Every row gives one point. Each copy is the shape, with its points in the same order, turned, moved and blurred by noise. Some copies are also mirrored. Which?
(in the rows, 128 means zero)

Shape:
[[ 63 147]
 [164  73]
 [ 83 153]
 [150 142]
 [156  81]
 [175 144]
 [ 79  88]]
Copy 1:
[[195 220]
 [161  98]
 [169 210]
 [127 158]
 [162 107]
 [110 147]
 [217 167]]
Copy 1 is: mirrored
Copy 2:
[[162  59]
 [ 64 144]
 [164  81]
 [137 146]
 [ 75 139]
 [133 171]
 [ 99  61]]
Copy 2 is: mirrored
Copy 3 (7 x 2):
[[ 98 165]
 [196  88]
 [ 97 143]
 [125  83]
 [177  91]
 [130  52]
 [155 157]]
Copy 3 is: mirrored
Copy 4, 7 rows:
[[167  63]
 [ 51 112]
 [159  84]
 [115 140]
 [ 61 108]
 [106 159]
 [106  50]]
Copy 4 is: mirrored

Shape (9 x 3):
[[121 107  14]
 [103 171 108]
 [120 168  96]
 [131 147 182]
 [122  83 188]
 [161 145 174]
 [138 164 135]
 [101 138 142]
 [106 169 144]]
Copy 1, 9 rows:
[[193  42 118]
 [150 144 144]
 [154 128 154]
 [ 67 154 146]
 [ 43 131  94]
 [ 68 129 166]
 [115 138 167]
 [110 145 123]
 [118 154 146]]
Copy 1 is: only turned
Copy 2, 9 rows:
[[ 19 108  87]
 [108 161 148]
 [ 85 165 151]
 [173 130 160]
 [195  94 112]
 [162 108 175]
 [125 138 168]
 [135 144 121]
 [137 166 150]]
Copy 2 is: mirrored
Copy 3, 9 rows:
[[144 157  36]
 [125 171 147]
 [145 167 140]
 [114 108 203]
 [ 83  62 168]
 [144  93 195]
 [144 138 170]
 [102 137 159]
 [114 150 179]]
Copy 3 is: only turned
Copy 4, 9 rows:
[[  7 113 105]
 [120  89  90]
 [111 101  83]
 [178 129 135]
 [157 137 194]
 [174 156 125]
 [145 118  98]
 [140 101 134]
 [152  91 109]]
Copy 4 is: mirrored

Shape, 8 rows:
[[100 133 145 108]
 [168 115 101 149]
 [113 140 108  90]
 [144 107 111 169]
 [184 164 149 170]
 [ 83  26 223  56]
 [109 141 142 205]
 [139 176  85 116]]
Copy 1, 8 rows:
[[154  94 140  89]
 [113 156 144 148]
 [139  84 166 108]
 [138 167 139 138]
 [ 77 174 103  99]
 [229  36  42 140]
 [152 197 129  74]
 [ 91 117 183  99]]
Copy 1 is: only turned
Copy 2, 8 rows:
[[135 119 116  94]
 [134 136 177 157]
 [120  87 112 119]
 [120 146 178 131]
 [141 174 131 175]
 [233  98 129   8]
 [ 90 194 140 109]
 [ 90 100 122 170]]
Copy 2 is: only turned
Copy 3, 8 rows:
[[131 140 116 181]
 [131 141 161  82]
 [ 99 149 155 156]
 [144 161 142  95]
 [ 89 125  84  77]
 [227  64 130 225]
 [138 188  78 106]
 [ 64 168 157 131]]
Copy 3 is: mirrored
Copy 4, 8 rows:
[[122  80 133  90]
 [123 154 123 157]
 [ 92  81 112 134]
 [113 146 161 139]
 [136 194 108 104]
 [221   7 205  94]
 [ 97 163 170  76]
 [ 75 112  81 136]]
Copy 4 is: only turned

Shape, 11 rows:
[[ 37 139 140 108 163 142]
 [216  77 125 170 178 146]
 [129 214  71 130 122 119]
 [ 64 139 189 145  99 144]
 [126 174 119 135 175 110]
 [214  81 159 103 145  97]
 [219  63 122 126 144 147]
 [102 173 100 117 127 124]
 [ 36  66 113 134  83 126]
 [ 48  92 126  93  84 187]
 [181  62 148 130  78  82]]
Copy 1, 11 rows:
[[140 220  96  86 107 158]
 [102  71 216 106  63 167]
 [205 110 101 123 154 119]
 [ 93 211 145  80 169 134]
 [180 147 137 114  99 119]
 [ 72 103 187 169  70 122]
 [ 80  72 193 137  76 174]
 [165 144 109 115 139 140]
 [ 60 161  66  54 135 162]
 [ 76 187  79  93 157 213]
 [ 28  87 150 138 117 107]]
Copy 1 is: only turned
Copy 2, 11 rows:
[[178 115 131  84  58 150]
 [113  95  87 143 179  43]
 [150 115  44  94 157 193]
 [142 162 162 138  95 156]
 [121 129  77  77 143 151]
 [ 74  70 142 132 210 108]
 [103  69 108 162 196  92]
 [140 113  87  98 125 199]
 [147  78 133 166  26 159]
 [209  87 154 153  70 164]
 [ 56  87 138 198 163 134]]
Copy 2 is: mirrored

Shape, 13 rows:
[[177 128 134 143  99  90  54 135]
 [223 191  97 136 146 111 127 149]
 [185 133  98 108  90  52  79 118]
 [ 34 176 162 106  77 135  73  88]
 [ 80 172  70 135 133  98  80 200]
 [139 133 166 136 165 204 116 112]
 [120  57 110 112 169 137  44  76]
 [119  17 165 152  71 169  98 124]
 [138 196  93 158 119 131 125 177]
 [176  85 228 133 104  85 132 133]
 [ 73 132 121  97 115 153 192 158]
 [140 127 140 132  89  73 140 160]
 [209 115 160  49 163 148 148 172]]
Copy 1 (13 x 8):
[[162 174 103 147 174 142 140 165]
 [119 170 133 121 183 231  77 152]
 [162 171 104 173 213 141 105 129]
 [149 127 139 197 106 155 234  67]
 [ 90 101 134 173 222 195 204 152]
 [ 76 143 145 100  70 166 144 135]
 [114 107 118  91 148  60 151 112]
 [ 72 183  63 167  88  62 169 161]
 [ 86 143 116 158 175 240 158 150]
 [140 171 123 205  82 120  88 194]
 [ 18 127 145 216 120 175 154 108]
 [113 151 109 221 155 167 124 162]
 [ 67 185 214 146 139 148  67 165]]
Copy 1 is: mirrored
Copy 2:
[[113 197  89 116 113 149  80 164]
 [ 89 141 169 140  86 189  83  99]
 [117 204 131  98 149 186 105 151]
 [109  93  44  56 112 112 184 209]
 [ 25 112  92 126 177 137 133 141]
 [149  80  99 159  64  91 110 144]
 [186 147  91 190 158 119 132 216]
 [199 160  21 123 137  54  86 131]
 [ 55 110 106 118 102 154 117  86]
 [157 209 135  78  81  46  83 140]
 [125  63 115  84 156  72 155  84]
 [100 179 121  75 138 108 120 104]
 [153 105 198 116 116  93  34 126]]
Copy 2 is: mirrored

Shape:
[[134 148 120  88 165 106 162  54  97]
 [ 88 122 102 115 208 185 109  67  88]
 [188 129 191 156 140 157 119 170  66]
 [ 98 156 111 112 159  74  82 130  88]
 [ 77 176 118 188 193 111 119  67  48]
 [155 189 136 206 143 177 143  99 126]
 [148 107  98 132 150 203 136 116 120]
 [ 89  95 132 154 107 199 157 179 149]
 [128  86 172  97 143 106 102  82 152]
 [185 117  90 155 201  69 125 141 143]
 [123 199  89 163  91 167  73 148  77]
 [145 159 179  83 136 134 127  61 144]
 [163  90 182 189 105  78 109 157  82]]
Copy 1:
[[104 150 143 123  97  98  66 126 164]
 [164 140 197 135 114 138  95 159 231]
 [144 123  65 124  60 182 176 191 150]
 [101  91 119 119 139 118 152  98 208]
 [106 105 156 164  92 190  96  87 240]
 [105 141 122 154 128 245  98 178 159]
 [165 156 161 149 135 158 124 206 145]
 [208  73 153 132 146 184 141 181  88]
 [111  68 120 108 112  84  88 199 173]
 [124 131  47 179 174 116 114 157 192]
 [ 82 121 166 129 148 210 210 138 160]
 [ 83 119 137  71 101 126  75 187 155]
 [104  46  56 175  79 149 170 169 146]]
Copy 1 is: only turned
Copy 2:
[[ 80 176  88 190 132 140 143  96 169]
 [ 76 216 138 182 126 163 110 145  78]
 [157 105 188 133 123 186 164  48 111]
 [100 155 137 113 150 132 175 164 161]
 [143 249 110 129 148 168 172 132 147]
 [212 168 118 155  85 134 102  73 124]
 [130 132 146 185 111 176  72 116 102]
 [124 111 132  95 130 158  45  94  68]
 [ 77 100  72 143 129 128 173 104  74]
 [107 100 108 131  58 188 163 147 180]
 [200 141 183 130 171 124 114 142 137]
 [ 96 136  98 187 117  86 157  74 111]
 [162  86 102  76 149 201 188  78 123]]
Copy 2 is: only turned
Copy 3, 13 rows:
[[108  57 109  49 136 116  87 157 125]
 [ 92  17 141 100  54 138  92 131 164]
 [153 147  83  83  84 199 159 190 175]
 [112  71  48 132 140 137 114 101 137]
 [ 44  11  94 121 129 194 120 168 150]
 [ 60 117 146  74  92 168 181 184 124]
 [116  97 145  85  65  98 154 160 176]
 [147 155 194 150  99 114 165 153 172]
 [145 101  89 120  89  98  92 170  72]
 [ 70 120  26  94 128  72 135 186 167]
 [118  73 111 103 117 174 220  81 156]
 [126 111 128  61 102 132  89 143  66]
 [168 136  43 138 135 168 171 224 138]]
Copy 3 is: mirrored
Copy 4, 13 rows:
[[ 72 176 208 112 116 135 139 133 119]
 [158 177 227  94 143 154  95 189 151]
 [115  64 100 110 129 114 125 185 100]
 [126 151 150  78  60 199 140 144 152]
 [103 169 198 110  87 226 107 221 104]
 [126 127 148 206 104 146  76 190  98]
 [158 143 159 150 160 110 120 169 153]
 [217 154  97 151 176 145 125 135  95]
 [ 95 136 151  88 158 159  86  82 140]
 [ 70 186  89 107  86 123  98 161 189]
 [186  88 150 174  64 188 154 177 159]
 [ 95 118 210 119 116 135  87  87 102]
 [ 78  84  55 109 141 190 140 161 125]]
Copy 4 is: mirrored

Shape, 15 rows:
[[ 86 173  76 149 170 128 128  77  84 182 189]
 [ 73 153 169  97  80 146 146 112 136 185 119]
 [ 90 154 121 149 194 142 120  94 153 121 125]
 [ 90 148 119 164  90 134 115  87 147  96 150]
 [158 137  79 134 169 101 199 185 147 107 123]
 [115 108  63 138  96 113  91  75  95  83 105]
 [181 103 136 177  92 145 188 137  55 133 123]
 [126 130  83 152 120 103 122  83 131 123 168]
 [ 88 131 178 101 111 220 112  97 149 155 117]
 [142 130  83 164 108 100  87 147  95 154 140]
 [ 85  76 188 146  94 186 102 177 169  99 155]
 [ 95  55 145  75 125 125  99 173 104  97 167]
 [186  69  88 149 135 163  91 159  88 133 220]
 [128 128 166 102 157 106 150  79 124 144 132]
 [107  74  99 173 175 132 165  78 124 188 190]]
Copy 1:
[[132 131  71  54 136 223 100 100  84 137 175]
 [118  98  81 123 104 103 153  95 148 171 171]
 [145 128  60 153 135 185  99 155  97 112 137]
 [133 148  89 123 167 140  93 173 128 182 172]
 [186 135 131 122 159 121  98 113  48 128  53]
 [114 167 123 103 189 181  85 158 181 165 107]
 [132 168 124  41 186  91 183 144 107 122 100]
 [128 164 132  99 153 176  87 148 105 159 152]
 [ 73 106  37 139  93 118 160 162 141 160 145]
 [ 93 118 144  74 194 148  86 121 113 123 133]
 [ 61 156  54 156 141  37  93 169 109 141 141]
 [ 78 180  88 102 104  73  46 119 145 115  97]
 [ 37 178 124  33 146 129  76 163  57 114  98]
 [154 151 115 119  85 146 137 136 132 107 145]
 [101 212  94 102 131 191 140  98  50 117 161]]
Copy 1 is: only turned
Copy 2 (15 x 11):
[[161 132 217 172 163 115 140 201 161 129  99]
 [145  89 152 132 130 177 187 117 164 130 179]
 [130 125 146 164 147 154 147 141 112  92  65]
 [197 133 115 150 133 125 130 129 142  80 129]
 [135 131  94 111 103 140 115 170  79 205  67]
 [204 133 111 114 206  96 104  97 149 122  95]
 [114 129 108 140 125  45 122 115 118 193 164]
 [180 131 127 115 158 102 125 174 140 108 104]
 [112  95 137 150 114 153 197  77 195  91 129]
 [166 141 177  83 143  99  87 128 125 141 123]
 [163  68 119 112  45 108 159  62 127  78 115]
 [170   7 134  91 105 103 116  96 147 138  81]
 [135 104 160  83  87  17  93 148 170 133  73]
 [103  70 122 136 170 141 148 164 131 119 126]
 [140 106 172 135 147  56 202 198 117 125  88]]
Copy 2 is: mirrored

Shape (17 x 12):
[[152 166 167 145 157  97 165 153 182  70 153 184]
 [101  45  49 140 152 198 112 143 170 174 145 193]
 [127  88 145 170  97  95 144 175  80 169 138 119]
 [132 105  75 138 117 128 153 155 116  92  90 140]
 [142 144 132 138  89 109  81  54 184  74 100 189]
 [177  57  67  54 168 172 150  58 146  69 107  96]
 [100  85 154 139  83  91 163 152 132 123 143 137]
 [ 68 147 151 159 161 192 123 178  77 108 108  79]
 [ 74  50  79 119  82 161 156  82 174 182  82 117]
 [142 149 109 176 134 129  82 129 153  95 120 137]
 [ 71  94 174 118 146 134  80 180 141 153  89 151]
 [144 103 137 112 188 172 163  89 136 121 199 134]
 [139  73 135 129 121  96 117 171 133 157 151 165]
 [ 61 161 103 143 165 102 131  83 179 130 131 185]
 [ 78 155 103 134  90 105 183 174  82  88 157 162]
 [174  73 119  90 125 153 185 126  64 164 112 195]
 [132 163  83 141 102 142 129 125 176 192 206 123]]
Copy 1 (17 x 12):
[[ 91 196  87  97 105  98  62  99 197  83 136  99]
 [112  43 171  99  88  40 159 105 133 142  74  74]
 [111 149  98 115 140 121 133 166  71  93  67 151]
 [ 95 144 117  89  62 107 125  90  95 140 114 152]
 [ 76 160 132 174 147 103 103  17 141 134 170  97]
 [174 113 171  52 102 124  88  10 142 220 108 147]
 [111 167  87 142 127  90 106 108 111 107  56 148]
 [184 138  52 106  50 151 122 147  69 134 116  70]
 [117 123 172 174  98  92 162  89 105 215  36 123]
 [ 85 119 119 128 102 147  94  90 119 112 155  88]
 [167 120 106 176 103  59  93 159  96 128 129 103]
 [167 125 106  54 147 120 112  87 189 144  79  82]
 [119 116 130 122 141  71 105 141 122  89  90 148]
 [ 74 121  78 163 110  96 131 104 206 172 133  88]
 [ 98 165  30 106  70 107 160  98 132  90  88 161]
 [148 167 148  46 146  56 185 114 113 140 107 162]
 [104 101 144 145 118 168 168 113 194  84  67 103]]
Copy 1 is: only turned
Copy 2, 17 rows:
[[116 153 206 125 139 190 119  93 182 138 187 103]
 [ 70 144 122 164 168 130  42 196 105 163  73 171]
 [163 131  86  79 167  92 137 151 123 148 165 129]
 [137 109 175 143 120 111 138 187 131 168 129 145]
 [ 64 127 166 148  88 173 165  78 143 238 138 148]
 [ 97  49 184 183  53 110  86 137 124 144  47  71]
 [168 124 114 112 149 132 138 140 173 186 144 115]
 [131 135 107 104  98 180 180 210 136  59 126 149]
 [153 142 106 149 120  98 125 143 140 196   7 168]
 [ 86 170 154 126  82 148 151 142 119 167 157 139]
 [165 141  76 143 107 190 102 134 131 130 147 200]
 [ 65 111 138 119 133 144  89 121 164 100  93  69]
 [142 126 110 115 146 128  77 127 127 177 165 130]
 [ 65 160 151 140 119 132 115 107 218 159 115 192]
 [134 100 158  62 159 150 157 200 210 167 157 137]
 [128  24 144 109 198 118  98 119  92 136 108 138]
 [ 86 189 140  26 122 121  77 137 140 174  84 127]]
Copy 2 is: mirrored

Shape (15 x 12):
[[111  76 155 137 163 125  82  81 134 106 159 195]
 [ 63 116  52  48 105 191  77 145  86 135 135  61]
 [165 147 113  81  65 120 136  86 151 171 176 133]
 [145 141 161  88 125 205  82 125 107 134 191 104]
 [ 64  96 229  54 107  77 113 110 108 117 117 143]
 [171  95  68 164 143 133  94 164 151 199  68 149]
 [128 141  78 136 163  89  62 104  92 156 102 120]
 [148  78  95 187  62 197 114 124 109 121  99 105]
 [152 110 145 155 134 189 107  43 231 121 162 156]
 [ 73 146 147 136 132 117 142 132 171 118  88 123]
 [ 73  84 160 125  80  87 112  50  91 198  67 145]
 [ 89  78 123 175 158 165 143 170  76 146 147  94]
 [ 80  40 138  90 191  77 172 179 117 104  65 197]
 [104 136 145 119 180 165 119 127  48 131  81 133]
 [190 138 132  76 137  92 132  93 160 169 148  60]]
Copy 1 (15 x 12):
[[168 149 118 129  90 156 200 118  96 144 137  81]
 [166  76 199 180 155  71 155  63 128  59 152 202]
 [ 98  94 123 216  61 105  90 111 100 143 152 138]
 [134  75 160 178 111 105 153 100 163 144  74 133]
 [193 165 193 144 105 171 121 153  33 163 100 161]
 [ 90  82 111  88  46  89 155 115  79  13 142 110]
 [107 130 131 120  70 157 171  53  94  55 136 169]
 [138  48  61  95 143  75 142 134 114  91 141 149]
 [114 109  92 128  98  79 146  76 101 188 144  27]
 [125 131 150 116 150 142  98 106  41  87 120  99]
 [156  80 140  89  70 171 134 122   7 152 179 189]
 [ 95  90 158 100 173 130 189 169 121  74 131 143]
 [184 201 188  78 105 161 137 203  63  31 167  93]
 [159  92 181  80 120 188 135 107 140  75 114 146]
 [ 55 152 164 153  56  86  87  95 110 142 128 159]]
Copy 1 is: only turned
Copy 2, 15 rows:
[[ 81 178  70 113 105 145  80 153 159  80 106  60]
 [122  54 125 223  67  94 191 145 115  85  89 131]
 [106 102 133 105 164 184 161  56 122  99 103 117]
 [117 153  78 169 130 171 205 142 138 133  95 108]
 [ 94 132  90  59  61 122 127 136 122 137  12  59]
 [173 139 134 164 199  70  62 131 100  86 156  86]
 [153 133  99 114 131  95 130 170  90  28 132 100]
 [182 131 148 187 112 167  68 146 115 141 139 153]
 [119 212 105 145 111 194 106  53 157 110 174  63]
 [147 138  99  75  74  80 112 110 140 137 136 107]
 [183 109 168  60  87 153  84 139 127  80  51  56]
 [134 150 154 155 107  90 123 203 172 136 118 138]
 [ 54  98 107  73  99  33  33 182 143 148 110  47]
 [146 115  93 120  90 108 141 225 124 132 129  76]
 [ 93 162 165  94 171 138 188  91  58  96 131 102]]
Copy 2 is: only turned
